Each point is reached from the start by the listed moves, each made once or not at all, plus a little noise. Say if it took an odd or an even number of moves. Then give how often each move was made.
In the rows, zero is written as 128.

Moves:
(1): [197 143  98 117]
(2): [113 202 132 129]
Start: [134 112 153  70]
Points:
[194 202 130  61] => even (1, 1)
[125 193 154  77] => odd (0, 1)

Moves:
(1): [199 148 122 119 150 134 116 134]
(2): [111 193 114 124 133 101 130 126]
(3): [149 146 195 134 120 117 152  93]
(4): [120 125 134 205 143 159 129 120]
(5): [100  99 130 126 189 116 130 108]
(6): [125 142 123 117 148 182 149 103]
(7): [135 114 125 133 135 112 182 144]
(8): [112 144 147 119 143 146 127 190]
Start: [157 148 124 149 107 153 139 111]
Points:
[203 249  97 125 150 186 143  92] => odd (1, 1, 0, 0, 0, 1, 0, 0)
[171 181 186 143 120 196 182  52] => even (0, 0, 1, 0, 0, 1, 0, 0)
[125 164 213 210 207 227 190  87] => odd (0, 0, 1, 1, 1, 1, 0, 1)
[115 121 145 220 201 175 198 158] => even (0, 0, 0, 1, 1, 0, 1, 1)
[ 84 199 138 209 211 160 141 137] => even (0, 1, 0, 1, 1, 0, 0, 1)
[152 238 189 151 126 117 224 150] => even (0, 1, 1, 0, 0, 0, 1, 1)

Moves:
(1): [153 123 136 123 128 122 118 137 133 119 127 125 144 134 129 125 127 126
 126 124 125]
(2): [131 158 136 129 119 139 127 128 130 129 126 122 132 119 133 126 125 134
 129 129 125]
(3): [113 117 164 137 128 132 113 135 127 130 127 108 129 120 118 124 127 117
 129 112 125]
(4): [133 131 138 160 138 124 123 128 132 133 136 131 114 129 140 123 129 137
 107 124 126]
(5): [122 135 121 121 163 129 120 121 136 123 123 127 125 132 129 120 131 140
 126 123 125]
(6): [130 119 127 119 120 179 134 135 123 135 128 139 140 138 128 126 139 135
 117 112 124]
(7): [141 123 140 132 137 123 164 138 132 149 133 135 123 133 118 135 140 134
 128 142 140]
(8): [120 142 113 137 127 121 113 174 131 129 122 139 117 136 129 114 113 120
 126 142 130]
(9): [123 137 125 121 124 121 126 115 174 141 118 125 122 137 132 120 129 121
 132 128 124]
(10): [125 126 124 126 131 121 116 127 122 153 132 130 137 128 130 124 123 143
 120 129 118]
(11): [118 135 128 123 128 129 126 126 135 120 163 137 128 130 126 117 124 132
 131 121 138]
(12): [130 134 137 120 122 124 124 131 128 128 122 155 123 127 132 126 135 126
 127 123 122]
(13): [115 130 124 134 125 119 136 133 138 115 132 136 151 121 128 138 136 135
 123 134 128]
(14): [116 136 145 138 127 121 127 118 115 116 115 131 137 170 129 132 126 130
 127 128 128]
(15): [127 123 139 109 124 126 133 138 127 124 133 121 118 135 167 140 116 125
 117 137 134]
(16): [131 130 121 129 128 130 120 130 130 138 135 127 126 135 123 159 127 127
 127 118 119]
(17): [127 125 127 121 130 130 113 126 127 123 134 120 118 126 131 129 162 131
 119 133 135]
(18): [126 119 139 130 124 127 128 130 130 125 125 133 125 129 131 122 127 152
 144 129 119]
Start: [134 111 148 122 131 108 151 136 127  99 127 135 124 134 130 132 144 119
 161 123 121]
Points:
[102 154 166 103 144 163  76 190 139 125 162 158 120 145 127 118 173 143
 131  83 102] => even (0, 1, 1, 0, 1, 1, 0, 1, 0, 1, 1, 1, 0, 0, 0, 1, 1, 0)
[126 110 155 111 123 103 136 126 174 103 120 127 106 140 138 121 178 140
 170 131 114] => odd (0, 0, 0, 0, 0, 0, 0, 0, 1, 0, 0, 0, 0, 0, 0, 0, 1, 1)
[117 161 204 130 160  92 134 176 190 102 132 130 129 193 118  96 136 120
 163 119 128] => odd (1, 1, 1, 0, 1, 0, 1, 1, 1, 0, 1, 0, 0, 1, 0, 0, 0, 0)
[140 145 137 104 123  88 112 180 194 108 147 174 118 164 132 127 132 104
 159 110 108] => even (1, 0, 0, 0, 0, 0, 0, 1, 1, 0, 1, 1, 0, 0, 0, 1, 0, 0)
[156  95 160 101 166 145 151 155 145 131 167 162 149 171 122 136 161 183
 155  96 103] => even (1, 0, 0, 0, 1, 1, 1, 0, 0, 1, 1, 0, 0, 0, 0, 1, 0, 1)
[133 117 249 159 132  82 154 165 133 114 134 126 156 176 175 139 138 173
 131 132 107] => even (1, 1, 1, 1, 0, 0, 1, 0, 0, 1, 0, 0, 1, 1, 1, 0, 0, 1)
[128 117 175  95 167  70 152 138 180 109 121 130 148 197 168 141 183 150
 125 148 125] => odd (1, 0, 0, 0, 1, 0, 1, 0, 1, 1, 0, 0, 1, 1, 1, 0, 1, 0)

Moves:
(1): [155 120 125 137 131 121 129 136 120 127 140 146 124 130 125 145 139 137
 135 133 128 130 136 129]
(2): [130 142 137 127 135 128 130 126 114 126 134 128 124 134 136 125 131 127
 133 123 140 129 133 119]
(3): [120 122 148 126 132 127 131 127 132 142 128 120 132 126 119 126 133 122
 133 136 129 126 130 132]
(4): [121 125 120 159 129 126 127 126 135 136 115 124 123 125 128 131 128 118
 132 124 145 129 128 137]
(5): [132 127 121 123 158 136 116 120 126 129 119 133 136 133 124 129 145 127
 134 125 131 127 127 124]
(6): [131 120 133 128 128 149 131 119 130 130 137 137 124 139 122 125 124 126
 125 128 136 130 129 136]
(7): [121 132 128 136 132 130 134 132 130 118 138 127 136 133 136 122 123 131
 130 126 130 134 123 139]
(8): [126 129 124 121 131 125 122 147 134 139 135 130 127 128 129 126 133 136
 130 129 134 129 142 137]
(9): [138 131 137 123 126 127 118 123 146 134 124 120 122 129 136 135 126 130
 114 133 123 143 128 126]
(10): [128 130 113 116 126 114 137 127 118 142 140 128 135 126 115 139 129 121
 114 124 137 133 125 130]
(11): [123 116 135 128 126 132 113 119 113 133 148 116 128 115 127 130 126 129
 131 115 127 134 124 136]
(12): [134 132 131 124 127 115 120 128 133 124 135 134 124 139 126 133 116 126
 135 135 134 117 126 133]
(13): [136 131 127 129 118 132 125 131 128 130 130 128 146 134 126 124 129 130
 126 122 130 134 131 131]
(14): [130 133 129 134 126 128 133 134 134 135 137 118 119 152 128 133 130 124
 136 126 116 133 115 127]
(15): [129 121 124 122 129 130 128 131 125 133 123 131 126 127 141 125 137 122
 115 132 130 123 120 133]
(16): [132 127 126 127 128 142 135 133 126 134 129 115 125 119 135 144 115 128
 137 122 129 123 125 137]
(17): [110 136 132 120 111 129 130 129 133 135 125 140 123 130 124 143 143 128
 133 121 126 128 128 136]
(18): [132 129 128 128 125 120 132 124 127 137 124 127 129 136 136 125 129 140
 134 133 128 132 123 128]
(19): [136 127 123 131 127 120 139 121 140 139 141 126 125 122 131 115 132 129
 144 118 117 125 134 131]
(20): [126 136 121 133 126 131 124 131 125 137 133 130 130 126 122 132 130 119
 135 144 123 126 124 125]
(21): [134 128 124 122 122 133 136 129 128 124 119 120 125 127 127 127 128 123
 136 126 153 137 119 127]
(22): [125 129 132 130 131 127 124 129 120 131 119 140 127 125 128 127 121 121
 132 120 123 140 123 136]
(23): [120 116 126 124 123 117 128 119 125 123 129 127 133 133 133 130 130 123
 134 132 127 133 140 131]
(24): [136 147 121 121 128 121 115 121 118 126 126 127 120 130 119 118 129 132
 133 126 129 129 130 150]
Start: [109 111 128 121 140 140 124 142 139 144 125 131 122 128 134 121 127 124
 132 128 121 121 129 124]
Points:
[152  98 105 122 163 134 111 144 130 185 159 133 120 120 132 125 166 139
 188 126 138 139 135 135] => even (1, 0, 0, 0, 1, 0, 0, 1, 0, 0, 1, 0, 0, 0, 0, 0, 0, 1, 1, 1, 1, 0, 0, 0)
[147 102 132 125 137 145 135 166 150 180 167 164 132 148 131 111 140 110
 174 143 155 136 130 178] => even (1, 0, 1, 0, 0, 1, 1, 1, 0, 0, 0, 1, 1, 0, 1, 0, 0, 0, 1, 1, 1, 1, 0, 0)
[127 141 113  93 113 142 137 138 160 200 166 128 125 142 138 128 132 147
 143 101 132 153 137 198] => odd (0, 0, 0, 0, 0, 1, 1, 1, 1, 1, 0, 0, 1, 0, 0, 1, 1, 1, 1, 0, 0, 0, 0, 1)
[ 83 143 111 131 136 158 112 144  99 198 168 136 107 122 118 145 124 105
 162  93 163 148 123 203] => even (0, 1, 0, 1, 0, 1, 1, 1, 0, 1, 1, 0, 0, 0, 0, 1, 1, 0, 0, 1, 0, 1, 0, 1)
[149 107 115 116 153 131  81 118 116 166 150 138 147 145 152 131 165 135
 144 142 118 156 128 167] => odd (1, 0, 0, 0, 1, 0, 1, 0, 1, 0, 1, 0, 1, 0, 1, 0, 0, 1, 0, 1, 0, 0, 1, 1)
[120 127 139 129 136 131 137 170 150 214 152 120  96 148 128 187 157 113
 150 118 146 142 141 155] => even (1, 1, 1, 1, 0, 0, 0, 1, 1, 1, 0, 0, 0, 1, 0, 1, 1, 0, 0, 0, 0, 0, 0, 0)
[175 128 128 121 164 149 101 107 116 188 162 134  90 163 130 124 155 126
 189 116 129 172 108 156] => odd (1, 1, 0, 0, 1, 1, 0, 0, 1, 0, 1, 0, 0, 1, 0, 0, 0, 1, 1, 1, 1, 1, 0, 1)
[153 119 110 124 134 152 115 131 144 249 172 111 111 154 102 162 173 118
 192 107 156 168 123 199] => even (1, 0, 1, 1, 1, 1, 0, 1, 1, 1, 1, 0, 1, 1, 0, 1, 1, 1, 1, 1, 1, 0, 0, 1)
[140 129 110 131 116 152 130 142 104 177 180 132 103 167 131 165 137 106
 163  93 190 143 102 202] => odd (1, 1, 0, 1, 0, 1, 1, 0, 0, 1, 1, 1, 1, 1, 1, 1, 1, 0, 0, 0, 1, 0, 0, 1)
[125 126 126 112 163 133 117 110 153 181 135 102 130 135 147 120 139 124
 179 143 105 137 132 168] => even (0, 0, 1, 0, 1, 0, 1, 0, 1, 0, 0, 0, 0, 0, 0, 1, 0, 1, 1, 1, 0, 0, 1, 1)

Moves:
(1): [107  98 148 132 115 120 121 150 139 146 141 126 136 123 122  96 134 118
 117 128 132 117 121 110 170 106]
(2): [146 120 135  94 154 122 103 110 134 158 115 162 127 123 103 113 113 110
 114 140 133 131 111 108 133 142]
(3): [125 101 114 151 134 135 142 131 118 150 123 132 136 142  77 126 141 128
 127  88 134 121 129 108 134 130]
(4): [130 121 131 136 135 131 139 132 120 129 131 136 108 118 108 131 120 139
 117 145 112 130 124 137 115 110]
(5): [153 151 141 119 132 145 108 148 132 121 151 126 138 140 158 138 134 140
 157 130 146 130 128 147 130  95]
(6): [152 132 128 138 121 123 143 119 130 138 134 120 119 131 128 141 119 121
 128 124 140 124 130 122 130 124]
(7): [121 139 113 124 100 157 132 142 157 131 141 129 124 133 114 142 154 121
 108 140  88 104 139 121 124 155]
(8): [118 102 123 130 120 148 146 144 141 125 119 130 117 137 122 114 132 130
 104 136 138 135 125 130 110 130]
(9): [141 149 145 132 163 103 122 153 122 131 142 119 113 108 140 114 113 124
 129 156 157 143 146 123 116 148]
(10): [123 131 128 147 127 122 100 135 123 133 109 116 121 147 146 127 145 139
 116 119 119 127 157 139 132 123]
(11): [112 116 111 151 119 146 124 131 114 134 130 125 132 124 108 147 135 120
 112 134 133 112 118 141 151 138]
(12): [124 148 117 151 110 112 120 136 126 143 127 127 131 158 120 128 106 154
 119 132 132 135 137 118 110 123]
(13): [105 115 145 119 112 117 121 115 144 119 131  92 136 168 108 103  97 124
 123 126 142 127 139 123 147 132]
(14): [136 151 143 124 135 118 120 145 127 128 129 136 136 142 159 130 108 123
 138 115  98 130 127 139 114 131]
(15): [123 127 124 129 129 126 134  93 155 131 140 102 123 120 122 111 136 121
 139 132 129 132 103 133 131 126]
(16): [135 149 128 140 134 145 113 111 135 136 124 113 151 120 132 115 137 118
 129 120 138 122 138 142 104 137]
(17): [132 140 137 132 142 131 131 116 125 117 131 115 114 116 142 154 151 126
 127 124 143 111 112 136 111 122]
(18): [118 143 128 106 132 134 135 123 110 150 138  94 137 115 131 135 143 143
 135 135 112 157 125 137 149 116]
(19): [120 140 122 108 127 128 139 144 124 129 108 124 140 116 130 119 121 125
 119 104 145 126 132 154 135 113]
(20): [118 120 130 120 153 136 137 130 120 130 150 127 126 137 124 115 126 135
 114 120 132 124 124 119 127 134]
(21): [142 114 123 108 127 115 125 135 113 140 136 124 137 148 142 119 142 154
 155 122 113  91 109 148 116 119]
(22): [138 136 129 134 118 115 129 133 106 134 157 131 125 141 105 121 130 110
 121 130 122 150 131 130 123 126]
(23): [115 102 116 140 138 121 122 131 134 123 142 133 134 119 124 134 135 130
 133 111 119 127 132 117  99 133]
(24): [115 100 140 146 133 122 149 104 124 118 128 143 139 140 123 152 140 120
 124 132 128 149 137 137 146 158]
Start: [143 138 123 132 101 161 111 116 134 142 136 140 135 125 145 132 148 118
 151 150 120 121 133 136  92 114]
Points:
[100  96 157 202 113 184 129 150 125 219 209  50 183 204  77  92 144 130
 105 147 220 152 167 128 150 122] => odd (1, 0, 1, 0, 1, 1, 0, 1, 1, 0, 1, 1, 1, 0, 0, 1, 0, 1, 0, 1, 0, 0, 0, 1)
[130  62 175 109 171 123 109 158  80 228 193 141 113 156 104  60 176 130
  89 206 107 166 135 144 120 119] => odd (1, 1, 0, 1, 0, 0, 0, 1, 1, 1, 0, 0, 0, 0, 0, 0, 0, 1, 0, 1, 1, 1, 0, 1)
[151  70 106 148 107 140 114 157 166 221 169 136 108 204  23  90 112 145
 101 163 120  80 145  85  18 153] => odd (0, 1, 1, 1, 0, 1, 1, 1, 1, 0, 0, 1, 1, 0, 0, 0, 0, 0, 0, 0, 1, 0, 1, 0)
[168 205 158 109 144 140  81  75 177 201 226  51 137 129 116 109 149  54
 138 165 103 143 131 132  37 170] => even (0, 1, 0, 0, 0, 1, 1, 0, 1, 0, 0, 0, 1, 1, 1, 1, 1, 1, 0, 0, 0, 1, 1, 0)
[153 197 190 182 159 136  41 118 107 232 211  94 145 141 146 124 175 106
 127 198 134 177 127 193 109  96] => odd (1, 1, 0, 1, 1, 0, 0, 0, 1, 1, 1, 1, 0, 1, 1, 1, 1, 1, 0, 0, 0, 1, 0, 1)
[145 143 156 191 175 187  95 155 125 249 236 125 158 139  85 169 179 114
 104 145 117 112 132 121  78 141] => odd (1, 1, 1, 1, 1, 1, 1, 0, 1, 0, 1, 1, 0, 1, 0, 1, 1, 1, 0, 1, 0, 0, 1, 1)
